Rows are points. Examples show where two turns around zero, p and q, send a point. Write where each new point lands after one turn and then the other. Backwards means that the second turn is done in reverse. Each puzzle has new turns, and all numbers are rounded.

Turn p:
[ 49 -33] -> [ 56 -19]
[-13  37] -> [-22  32]
[-25  26] -> [-31  18]
[-11 -29] -> [ -3 -31]
Turn q:
[-25  18] -> [-30   8]
[ 58 -13] -> [59  8]
[15  8] -> [11 13]
[-48 -13] -> [-41 -29]
Where do these land?
q, then p: [-48  29] -> [-56  -4]
p, then q: [19  4] -> [13 14]
q, then p: [ 30 -33] -> [ 44 -10]

Turn p:
[ -1 -41 -14] -> [ 12 -37 -19]
[ 16   9 -19] -> [21 14 -7]
[-14  -4  -7] -> [ -8  -3 -13]
[ 21 -46  17] -> [ 18 -47  17]
[-22  83  23] -> [-44  74  23]
Turn q:
[-23 -50  39] -> [-30 -50  34]
[17 17 12] -> [21 11 12]
[-39  12  -2] -> [-35  20   5]
[ 31  35 -32] -> [ 35  33 -30]
[ 13  25 -51] -> [ 13  30 -48]
[  1 -39  36] -> [ -4 -44  29]
Where do these land?
p, then q backwards: [ 32 -19 -10] -> [37 -5 10]
p, then q: [  8  15 -17] -> [15 17 -7]
p, then q backwards: [38  4 36] -> [ 9  9 51]
p, then q: [-78  -1  -9] -> [-67  17 -37]

Turn p:
[ 17 -26 -12  -6] -> [ 11 -31  -7  -5]
[ 50 -43  -2 -38] -> [ 25 -61  16 -34]
[-13   6  17 -17] -> [-20   6  17  -9]
[-24  78 -14  23] -> [  0  83 -21  -2]
[-29  53  28  46] -> [-5 70 12 38]
[ -5 -50 -13 -24] -> [-19 -53 -10  -7]
[  4 -18  -5  16] -> [  8 -14  -8  17]
Turn q:
[-44  62 -25  32] -> [-47  56 -39  23]
[-13  -7  43  25] -> [-8 -1 34 39]
[ -9 -10 -28   6] -> [-15 -14 -24  -5]
[  5 -16  15 -33] -> [  9 -10  27 -26]
[ 61 -29  -4 -30] -> [ 60 -31   2 -30]
Where do these land?
q, then p: [-54  -6 -22 -11] -> [-58   5 -14  -1]
q, then p backwards: [ 54 -21 -19  36] -> [ 34 -34 -35  39]
q, then p backwards: [34 37  5 -4] -> [ 23  37 -10  24]
p, then q: [-48 -33   9 -42] -> [-64 -21  25  -9]
q, then p: [14 23 27 21] -> [30 26  8 17]

Turn p:
[-45   9  15 -21  63  -1  52  57] -> [-43  -9  80   6  50  30 -13 -26]
[-27 -19 -23  13  -2  30  48   0] -> [-11 -25  -1  33   6  23  21 -46]
[ 47  64 -31  24 -22 -45  -9 -12] -> [ -6  79 -46   1   0  14  13  43]
[ 34  -8  23 -25  56 -34  -4 -41] -> [ 14  38   8 -20  36 -63 -29 -14]
[ 30 -16 -10 -30   0 -16  -1   8] -> [ 10  -6 -19 -22  37  -7  -4  11]
[-32  21 -10 -15 -39  53 -22  15] -> [  6 -32  -7 -10 -47  56 -18  -1]
[ 13 -27  34  44 -32  43 -44 -12] -> [ 51 -32  -2  27 -58 -23   6  26]
[-35 -12 -41  -7 -19  11 -36  19] -> [-36 -43 -27  -4 -23  19 -18  13]
[ 15 -12  43  18  -6 -42  16 -34] -> [ 15  30  13 -12  -2 -50  43  -4]
Turn q:
[ 70  -9  45  31  35  39 -41 -18] -> [ 81  10  30   7   6  36 -27 -55]
[-11  32 -26  43   2  -7  -1 -28] -> [-16  35 -41 -16 -11   2  -2 -31]
[ 63 -30  66 -13 -45  50   2  46] -> [ 70 -51  37  76 -26  22   5  11]
[-20 -33 -19   2 -51  10  -9  33] -> [-20 -46  -4  26 -31 -37 -12   5]
[-20 -24 -11  28  31 -27  32   6] -> [-18   0 -25   3  55 -22   8 -12]
[-25  33   1  29  21  12  11  -3] -> [-22  33 -25  10  11  22 -17 -10]
[-41 -10 -36 -51  37  -6  28 -31] -> [-60 -10  18 -52  35  15  19  16]
[  3  16  47  -3 -21 -14 -48 -10] -> [ 26  41  37  13 -34 -18 -10   4]
[-18  15 -34 -20   9 -29 -17  36] -> [-11  -2 -19 -28   3 -25 -27  44]
[ -1  10 -32 -46 -17 -29  45 -33] -> [-28  -7  -8 -39  -6   5  65  28]
Where do these land?
q, then p: [ 11 -14 -54  55  22  -3  12   3] -> [-28   1 -56   1  16 -26 -34 -30]
p, then q: [-53   6  19  -4 -48 -25 -45  33] -> [-35 -45  29  46 -19 -19   8  48]
p, then q backwards: [ 21  30  22 -43  -9   4  31  24] -> [ 31  12  12 -23  53   5   1 -26]
q, then p: [ 37 -42 -16   0   4 -31 -43  28] -> [ 11   3 -20 -32  43 -49   2  36]
q, then p: [ 39  49 -42  24 -46  17  27 -42] -> [ 15  -9 -69   1  -3  55  27 -47]
q, then p: [-43  11  43 -11   4 -17  23 -14] -> [-21  27  52  17 -15  22   7  -5]
q, then p backwards: [-58 -40 -21 -13  40   7 -31  15] -> [-29 -17  -7 -38  66 -22 -22  21]
q, then p: [ 38  49  24  29  16  57  41 -35] -> [ 53  10 -25  56 -27  41 -23 -45]
q, then p: [  5 -14  19 -33  26 -35 -43  -7] -> [ 19  22  36 -43  21 -11 -11  27]
p, then q: [  2 -34   5  -3 -11  26  28  -5] -> [ 12 -15   5  -8  19   3  29 -34]
